Each row is a point. A path goes straight from each point to the next, and from the last back to the first. The post is the endless flat space through its rows: a point in 2 columns, a line in 3, a plane in 4, and so on, so that a path can go around it. How many times does the path go around the post? Going back the other way cancels.

Post:
1.84	0.25
Path, 23 rows:
0.74	-1.86
2.53	-2.30
4.30	-0.22
4.68	2.95
1.30	2.51
1.68	1.73
2.70	1.05
4.25	-0.59
1.80	-0.96
-0.58	-2.55
-1.63	1.47
0.82	4.44
3.02	1.27
3.92	1.39
1.82	1.88
0.60	2.25
0.25	-0.07
1.00	-1.62
3.04	-1.68
2.87	0.38
2.64	1.32
0.61	2.93
-0.57	0.38
Times around: 1

Post:
1.60	0.31	-2.45	4.46
-1.19	0.49	1.28	-2.30
0.59	-1.15	1.41	0.45
Path, 26 rows:
0.33	-1.71	-4.21	2.72
-2.56	-1.72	3.50	-3.95
-4.56	2.57	0.66	-1.58
2.14	2.28	1.14	3.96
2.96	0.55	1.56	-0.56
2.18	-0.42	-3.08	1.61
-1.28	-3.86	-0.29	0.86
-2.95	-2.20	3.71	-0.21
-3.25	3.46	1.01	0.57
1.80	2.12	0.66	1.95
3.74	-1.18	-0.17	0.81
1.59	-4.93	0.25	0.94
1.40	0.61	-2.14	-1.92
3.38	0.11	1.12	0.37
-0.06	0.89	1.82	-0.80
-2.12	1.60	-0.61	2.07
1.06	-3.25	1.96	2.74
1.68	-4.31	0.31	-0.62
1.97	-0.80	-1.02	0.59
2.58	1.56	-1.16	-0.12
3.94	-3.67	-1.55	2.47
1.20	-2.80	-0.69	3.97
-1.90	-3.06	2.50	2.94
-0.28	0.26	1.38	1.39
3.62	0.93	2.10	0.57
1.59	0.88	0.12	-3.95
Times around: 2
